Each row is a point. The window is the flat piece filled in between its corners: a triangle in 3 columns, a solid with four corners in 4, and so on. A path goes straight from each point to the next, and from the last back to the first. After which points does the path pass through the window?

Window (3 x 3):
[[ 1.31  1.29 -3.14]
 [-0.42  2.10  4.07]
 [-0.61  0.41  1.03]]
Path:
(1): [-0.09  4.24 -2.31]
(2): [ 1.63 -3.51 -3.30]
(3): [1.40 1.29 1.62]
(4): [-1.19  3.09 -1.40]
(5): [-0.59  2.65 -3.50]
(6): [ 2.65  0.13 -1.67]
(7): [-0.28 -0.04  2.87]
(8): [-1.90  1.42  0.93]
(9): [-1.38  1.14  0.63]
(10): [ 1.44 -1.00  1.85]
(11): [ 2.46 -1.16 -0.49]
(12): [-0.65  4.96 -0.72]
(13): [-2.89  3.47  3.88]
(14): [0.08 0.73 3.22]
(15): [ 0.27 -0.47  1.47]
(16): [-1.89  2.72 -0.05]
Through the window after points: 5, 9, 15

Window (4 x 4):
[[ 0.40  2.83  0.01 -3.08]
 [ 0.73  2.89 -0.49  1.23]
 [-0.48 -4.12 -1.49 -0.25]
 [-4.40 -3.34  4.41  2.04]]
Path:
(1): [-3.05  1.45 -1.40  0.29]
(2): [-0.24  1.49 -4.00 -1.37]
(3): [2.40 4.26 0.80 0.33]
(4): [ 2.32  1.21 -0.30  0.16]
(5): [-0.83  2.34 -2.82  0.26]
(6): [-2.73 -0.45 -1.82  0.97]
(7): [ 0.70 -2.12  0.97  1.67]
(8): [ 1.16  1.43  1.75 -2.38]
(9): [-2.32  2.35 -1.44 -1.87]
(10): [-1.45  4.11 -0.42 -2.52]
(11): [ 2.66 -0.13  0.59 -0.12]
(12): [ 3.62  1.91 -1.25 -0.92]
Through the window after points: 8, 10

Window (6 x 6):
[[ 1.28 -1.70 -0.57 -3.25  0.47  1.56]
 [-3.28 -3.59  0.17  2.18 -4.25 -0.53]
 [ 1.26 -0.72 -2.99  0.92  5.94 -2.00]
 [ 1.03  0.16  1.18  0.62 -0.56 -0.42]
 [-2.70  2.48 -0.98  3.60 -1.86 -0.02]
 [-1.24  0.97  2.15 -3.80 -3.00 -0.44]]
Path:
(1): [-3.24  0.38  2.87 -0.68 -1.17 -0.04]
(2): [ 0.39  0.61  0.28 -3.56 -1.83 -0.86]
(3): [ 0.38 -0.31 -3.36 -3.50 -3.45 -1.64]
(4): [-1.53 -1.92  1.60  0.45 -0.15 -0.42]
(5): [-1.67 -0.59 -0.58 -1.06  4.60  2.59]
(6): [ 2.88 -0.15 -1.05 -2.46  0.45 -1.19]
(7): [-1.03 -2.46 -4.93  2.11 -1.08 -2.82]
(8): [ 0.47 -0.41  0.94  0.13  1.84 -0.06]
(9): [-3.76 -2.43  3.93  0.17 -0.12  0.65]
(10): [ 1.66  0.16 -3.81  2.23 -0.36 -1.04]
(11): [ 2.40  0.01 -1.55  0.62 -1.94 -1.30]
(12): [-5.30  1.04  0.47  0.40  0.90  2.75]
Through the window after points: 1, 7, 11

Window (8 x 8):
[[ 2.40  0.83 -1.61  2.25 -0.25 -0.64 -0.52 -4.52]
 [ 1.59 -0.82  0.62  1.85 -1.76  0.56  4.07  2.40]
 [ 1.59 -2.47  2.72  0.84  0.54 -3.56  1.18 -3.32]
 [-2.12  1.48 -0.41 -3.52  1.52  0.41  6.05  4.14]
 [-3.24  0.75  4.57 -0.88 -0.43 -1.64  2.95 -1.34]
 [-4.16 -2.20 -2.68  1.10  2.35 -2.53 -1.81 -1.49]
 [ 2.76  1.44 -1.35  0.57 -1.02 -2.05  0.54  2.96]
 [ 0.91 -3.67 -1.36 -1.01 -1.89 -2.46 -3.73 -2.24]]
Path:
(1): [ 0.25  0.37 -1.51  1.30 -2.56 -1.67  0.79 -1.04]
(2): [ 0.49  2.21 -1.61  2.34 -3.69 -3.19  1.77  1.08]
(3): [ 2.22 -1.02 -0.35 -0.35  1.58  1.16  0.52  0.80]
(4): [ 1.45 -1.42  0.38  0.22  2.90 -0.66 -0.04  0.84]
(5): [-1.20  0.27  0.36 -1.82 -1.72 -2.25  4.24 -0.01]
(6): [-1.40 -3.10 -3.03 -1.49 -5.50 -1.92  1.05 -1.93]
(7): [ 0.28 -0.50  0.83 -0.64  1.18 -1.77  0.28  1.18]
(8): [ 1.07  0.20  1.96 -1.53  2.68  0.45  1.66  3.84]
Through the window after points: 4
